Each row of a before or after table is a point. One or more steps were done to the points. Then noise was added and the rows were shuffled. The steps act on how far a point lies along the listed directions, d1 being the first. Name the steps. A step turns or swaps two directions, mirrors them in a line or flattens them onto one, adds a multiple of one to another, or multiplies one. Angles are multiples of 10 degrees, from the lower direction toward the higher: turns from -170 to 170, lines from 10 to 170 but not 90. Use the fewest steps. Two steps may share a direction if one is a turn and the other turns, adds or multiplies; they go together, in the order done. Otherwise the lowest direction goes first.

Directions:
(1): 14 46
(2): 46 -14
Before (10 x 2):
14 -4
-6 11
9 66
-8 62
-8 80
37 -3
5 -11
-43 -71
1 -8
14 -46
After (10 x 2):
1 -10
0 -7
2 -11
9 -47
-13 63
-14 62
12 -60
-17 78
1 -11
-2 11
Steps: flatten d1 and d2 onto the line at 150 degrees

Directions:
(1): -40 17 49 -19
(2): 1 -44 -5 -52
(3): 48 35 16 -30
(4): 27 -35 44 26
Before, 14 rows:
-42 -6 4 -12
-41 -31 -14 -3
3 -36 -13 28
3 8 20 28
-17 -8 -9 -4
-19 -51 -5 -13
17 39 28 14
-35 -14 -9 -2
20 -64 -4 -13
4 -59 7 -3
17 -45 -18 26
8 52 -1 -7
-49 20 8 -30
12 -44 12 11
After:
1 46 55 4
19 -63 -7 2
-1 58 11 -10
-104 41 74 -58
-9 11 31 25
25 -52 -7 16
64 -64 -76 47
-49 -8 8 -9
54 -79 -41 3
-75 7 48 -27
-50 -29 -4 -4
-15 -49 -7 -14
33 -51 -52 44
-21 -6 -5 -7
Steps: multiply d1 by 3

Directions:
(1): -43 -51 3 -40 31 -41 -17 -20
(2): 8 -18 21 24 -21 -57 63 15
(3): -20 6 -56 -52 -28 11 37 29
(4): 35 -21 -10 -14 8 26 41 -70
Before, 9 rows:
6 -31 57 28 40 -21 -7 -80
3 -5 20 -2 50 -1 -20 -7
-17 39 -29 -14 -12 13 7 57
-22 17 -31 -2 -11 -44 8 33
-12 50 -37 1 -43 8 -21 91
13 -14 31 35 19 -52 16 -24
29 -11 -6 2 0 -10 8 -30
-12 4 58 71 -18 -85 -25 121
-53 -9 -5 -4 -24 -22 -16 18
After, 9 rows:
-29 -36 22 8 5 -21 -22 -56
-3 -6 -12 -32 28 -1 31 3
-38 6 -54 -64 -24 9 50 3
2 -8 11 26 34 -40 -27 -36
-8 0 -42 -33 1 -3 32 -12
-1 16 -32 -6 -20 -14 -5 28
49 -15 47 56 22 0 -29 -49
18 5 40 43 36 -7 -19 -21
57 -80 16 -13 50 11 25 -115
Steps: add -0.5 times d4 to d1; turn d3 and d4 by -140 degrees; multiply d2 by 0

Directions:
(1): -31 2 26 34 -24 14 40 -73 39 24 -14
(2): -43 -38 -48 25 47 -6 43 14 -31 12 -34
(3): -51 54 19 -15 -1 32 -13 8 -53 50 11
(4): -37 -53 50 12 38 -3 -41 19 31 20 33
(5): 7 6 20 55 3 5 36 2 -39 -41 68
Before, 8 rows:
47 57 -14 9 -32 3 0 2 -49 -38 24
20 -12 8 -13 14 -2 -34 26 -16 -20 5
64 -20 1 15 -2 -20 8 -27 28 -40 -6
50 18 -49 -9 -15 -23 1 -9 9 -17 -42
-18 -1 27 33 -29 1 2 -48 21 24 17
15 -38 -9 43 -17 -10 33 1 12 -37 15
-27 4 37 -11 -15 -4 -34 -8 51 42 -17
71 -14 -33 -12 -32 -17 14 -49 76 -26 -69
After (8 x 11):
68 2 -31 -12 -18 -31 -21 -4 33 -29 -26
29 -13 -13 -19 24 -8 -34 44 -33 -31 1
-44 11 11 2 -14 1 1 -23 33 51 -41
85 -43 -11 23 -1 -32 19 -34 47 -60 -14
-34 2 20 49 -35 9 31 -75 23 34 1
93 -47 -26 4 -38 -31 19 -70 122 -48 -68
30 -55 -5 48 -22 -19 35 -6 39 -50 16
52 61 -7 -1 -29 4 -15 16 -52 -38 33
Steps: multiply d1 by 1.6; flatten d2 and d4 onto the line at 50 degrees; multiply d3 by 1.6

Directions:
(1): -24 -33 -41 -34 2 -60 7 -27 -14 -26 24 -45 -32 53
(2): -8 11 4 40 34 -30 -51 52 -63 -9 -29 -42 -11 -20
(3): -47 46 56 4 -78 -26 -20 -29 -4 -2 -4 -23 16 3
(4): -9 -70 -20 9 -43 -23 30 22 -27 21 -15 1 72 -21
Before (13 x 14):
18 49 20 51 48 16 -35 30 -8 -8 -34 1 -9 -25
25 -65 -36 41 67 -13 -10 79 -57 18 -21 3 29 -35
13 -61 -27 7 28 -29 19 12 -17 0 -2 -4 21 2
-29 12 5 3 20 16 -13 -33 7 -20 -10 11 -35 5
47 16 0 3 83 43 -23 39 10 2 -8 -2 -39 -4
8 55 31 -4 -2 43 3 -16 17 -6 11 6 -23 8
42 -12 -34 21 89 -3 -10 27 -12 -8 -6 -16 -12 -27
-17 -13 -3 66 -6 4 -8 69 -43 12 -40 -6 69 -57
22 39 -21 35 42 14 -50 39 -36 -7 -30 -28 -37 -23
-25 -49 -28 16 -32 -31 2 20 -39 11 -17 -4 35 -14
-29 -14 -8 16 -22 -68 -1 11 -18 4 -11 -37 33 1
34 39 25 10 37 65 -4 17 56 21 3 70 -18 -27
-31 36 23 15 -16 -42 -49 17 -74 -27 -15 -55 4 -17
After, 13 rows:
6 72 6 48 26 2 -75 39 -50 -10 -39 -45 -40 -28
11 -11 -40 13 73 -35 -38 51 -86 -29 -15 -50 -22 -15
-39 -1 50 66 -47 -46 -46 60 -78 22 -43 -29 70 -54
-10 -47 -42 16 12 -66 6 30 -26 6 -12 -32 31 -1
-26 -24 25 21 -45 -47 4 -4 -23 4 -10 -19 48 -7
27 45 8 -13 37 57 9 -12 24 -7 17 19 -41 17
-12 -38 -20 73 10 -3 -9 91 -62 13 -47 -9 77 -64
-25 -67 -35 20 -35 -35 5 30 -47 13 -18 -7 47 -20
-1 86 76 16 2 27 -54 14 6 1 -16 -23 -27 -10
-16 65 54 42 -13 -27 -49 1 -23 -5 -19 -45 11 -36
-25 17 5 2 30 20 -17 -36 10 -22 -5 15 -42 7
15 59 25 57 54 13 -51 35 -16 -10 -36 -3 -19 -27
20 74 54 11 7 66 -14 -2 65 22 5 68 -18 -23
Steps: mirror d1 and d3 in the line at 10 degrees; multiply d2 by 1.3; multiply d4 by 1.3

Directions:
(1): 3 -53 27 36 54 35 33 -8 -36 4 19 15 -39 16 -25 28 42 -58 51 -14
(2): -11 60 22 -48 -2 14 12 -6 29 11 16 29 -44 58 0 0 -18 22 78 48
(3): -98 10 12 -8 42 -11 -24 18 -13 -76 -8 -8 -20 -4 23 -52 23 -1 4 -13
(4): 52 38 6 2 -2 11 -14 37 -19 3 -41 23 0 76 32 -28 73 -9 -35 -24
Before:
17 -40 -13 11 -19 -14 20 -28 6 12 39 -24 18 -74 -32 42 -51 -14 31 17
-118 35 19 3 78 -9 -37 39 -36 -94 -46 21 -40 47 34 -97 91 -3 -13 -59
40 30 -11 2 10 4 -24 30 -13 11 -26 34 5 60 30 -19 58 -20 1 -40
77 28 7 18 -1 4 -14 21 -28 20 -19 27 13 53 21 6 57 -17 -38 -30
50 50 -11 2 -16 -7 -27 27 -5 -16 -37 4 18 44 38 -1 41 16 -56 -43
33 -52 -33 38 -19 -25 -1 7 -35 9 -36 -34 78 -79 -12 15 -3 -21 -107 -50
68 24 14 16 -39 -13 -15 23 -11 50 -15 18 20 35 11 -17 27 -23 -57 -26
53 1 18 0 -16 19 -11 -3 4 17 -22 -15 10 -1 -25 11 1 -15 -21 -18
67 -29 2 30 -9 -4 -7 11 -27 43 -35 16 23 36 2 0 64 -20 -58 -43
-3 78 -25 -53 -49 -39 -48 -7 19 -21 -32 5 44 9 55 -49 -12 57 -62 14
87 24 25 11 9 29 7 20 -24 19 -26 19 -15 68 24 7 30 -7 -19 -35
After (11 x 20):
24 -15 22 10 4 18 -14 -6 -12 -3 -18 -21 6 -16 -24 2 10 -25 -16 -30
-57 28 34 -12 66 27 18 -6 -7 -13 1 47 -73 69 -17 -21 42 -10 83 -1
29 -36 25 47 11 -4 -6 17 -42 21 0 16 -3 19 -3 -7 52 -60 -28 -45
43 -39 37 35 49 39 26 -1 -40 3 6 6 -33 28 -4 27 25 -36 18 -45
2 -4 -34 -9 -48 -40 -16 -9 13 -17 8 -34 46 -73 -2 -1 -48 19 -26 9
11 -76 14 52 35 4 10 -2 -41 15 -10 8 1 1 -21 7 58 -51 -21 -49
56 69 -1 -21 -10 4 -29 13 -15 -1 -47 45 11 87 52 -40 77 3 -42 -11
19 -17 3 23 40 26 4 8 -29 17 1 32 -21 34 -1 17 49 -52 48 -36
37 2 12 32 34 24 -2 21 -31 -19 -26 12 -18 54 11 24 70 -29 -5 -55
2 -43 -22 36 -3 -19 -13 18 -47 -19 -47 -30 68 -58 3 -7 35 -31 -114 -62
35 -27 16 42 45 18 8 5 -51 5 10 23 -16 18 -11 24 60 -53 8 -39
Steps: turn d1 and d4 by -60 degrees; turn d2 and d3 by -30 degrees; multiply d3 by 0.4
